Each row is a point. Before rounding, the points of a table are all equally far from one centre. They may lie mostly on one side of it. Where is the centre, to within rounding?

Points, 7 rows:
[[-18.5   9.6]
 [-21.7  -4.5]
 [ 31.4 -15.9]
 [-21.0  -9.5]
 [-17.9  10.7]
 [-10.8 -25.7]
 [ 19.2  21.4]]
Centre: [ 6.3 -3.4]

Points, 10 rows:
[[-25.8   5.7  22.7   9.9]
 [-16.7  17.7  17.4  -7.8]
 [ -3.2  -4.4  34.7  24.0]
 [ -7.4  -3.7  31.5  -2.8]
 [-15.7  10.2  37.3   5.2]
 [-15.6   0.0  34.9   6.8]
 [-11.2  13.6  32.9  -5.7]
 [-12.6   9.8  24.3 -10.2]
 [ -9.8 -10.3  28.0   5.7]
 [ -9.7  -4.8  25.5  -5.1]]
Centre: [-0.6 10.9 16.7 12.3]

Points, 15 rows:
[[ -5.7  -6.0  -9.3  -0.8 -17.5 -36.1 -14.0  -5.4]
 [-20.7  -1.8 -26.4   1.1  -1.4 -37.5   3.0 -10.2]
 [  2.2   3.1 -33.3  14.1   2.6 -35.1 -11.9 -12.0]
 [ -0.4  16.4 -14.2  -1.8  -7.9 -30.3 -20.6   5.9]
 [ -7.8   7.7 -23.7   8.5   1.9 -34.9  -2.6 -30.0]
 [-18.7  12.9 -30.1   2.0   9.5 -24.8 -24.4  -5.1]
 [-13.2  27.2  -9.8  -7.8   5.8 -27.0 -16.0  -2.8]
 [-13.6  -3.6 -26.6  14.2 -21.9 -21.3   5.3 -19.3]
 [-22.7  -2.5 -42.1   2.4  11.2 -21.6 -12.3 -14.6]
 [-15.1   0.6 -21.0   6.4   0.9 -37.4  -6.7   9.6]
 [-10.2  15.0 -20.1  -8.2  -6.8 -29.8 -17.6 -21.7]
 [-21.8  24.6 -21.9   7.0   1.5 -25.8   2.1  -2.2]
 [ -7.3  18.2 -31.7 -13.3  12.1 -24.6  -6.8 -26.1]
 [-18.5  15.8 -16.5   8.4 -11.1 -30.4 -10.5  -6.4]
 [-26.3  14.7 -29.5   0.4   5.2 -11.7 -16.8 -27.5]]
Centre: [ -1.2  -3.0 -10.8   0.3   7.5  -1.4  -1.3  -7.9]

Points, 18 rows:
[[ 34.5   8.4  10.7  42.1  -1.1  15.1  -6.0 -11.1 -18.8 -23.1 -17.3]
 [ 40.9 -17.6   3.8  20.8  -0.6   2.7  21.0 -17.9  10.0 -32.0 -22.9]
 [ 21.3  31.7   1.5  27.3   9.5   7.9  -4.3  13.4  25.5  -3.3  -7.8]
 [ 23.7  27.0 -11.6 -14.6 -15.8  13.7 -15.6  -8.0   0.4 -37.1 -12.6]
 [ 25.8   3.9   4.9  30.5  17.8  19.7   3.3 -14.8  10.1 -25.8 -24.5]
 [  6.4  21.4  13.5  -3.2   2.0  14.9   4.9 -12.0   3.8  -7.2 -29.9]
 [ 39.0  27.4  14.2  25.2   8.8   9.2   2.5  -7.0  13.7 -13.7 -14.3]
 [ 27.7  24.6  26.7   7.7   2.8 -12.3  18.4   1.5  -9.5  -3.1 -11.9]
 [  0.7  17.5   9.5   0.5  -4.6  12.6  20.0  -6.1   9.7  -2.8 -16.5]
 [  7.2   8.9 -14.9  10.5  -0.3  13.0  16.1  11.3 -10.9 -26.8 -27.8]
 [  9.5  22.2   8.7  13.5 -15.5  12.6  11.9   6.7  15.5 -32.6  -4.8]
 [  6.4  20.9  23.2  13.0   5.5 -21.0  -3.8  -6.2  18.4 -35.5 -13.6]
 [  8.5   5.5  19.0  20.3 -11.5 -15.1   3.9  -2.9 -15.7 -12.0 -41.7]
 [  4.7  29.9   3.8  14.4 -17.9   5.4  -5.6   3.0  10.5 -10.4 -30.1]
 [ 46.4  -4.5   6.7  13.5  -1.9  34.0   5.5  -9.6  23.3 -25.2  -6.5]
 [  7.2  11.7  15.1  -0.7 -16.3   9.4   1.6  12.6  43.7  -3.6   8.4]
 [ 26.7   4.7  11.1  36.8  -3.2  -2.1 -13.8 -22.1  14.8 -22.5 -35.3]
 [ 16.4  32.4 -26.7  13.2   1.7  -2.4   3.3  20.2   3.2  -1.1   5.4]]
Centre: [ 23.2 -14.7   1.5   3.9  -2.2  -5.5 -19.0   5.4   1.1  -8.4  -0.4]
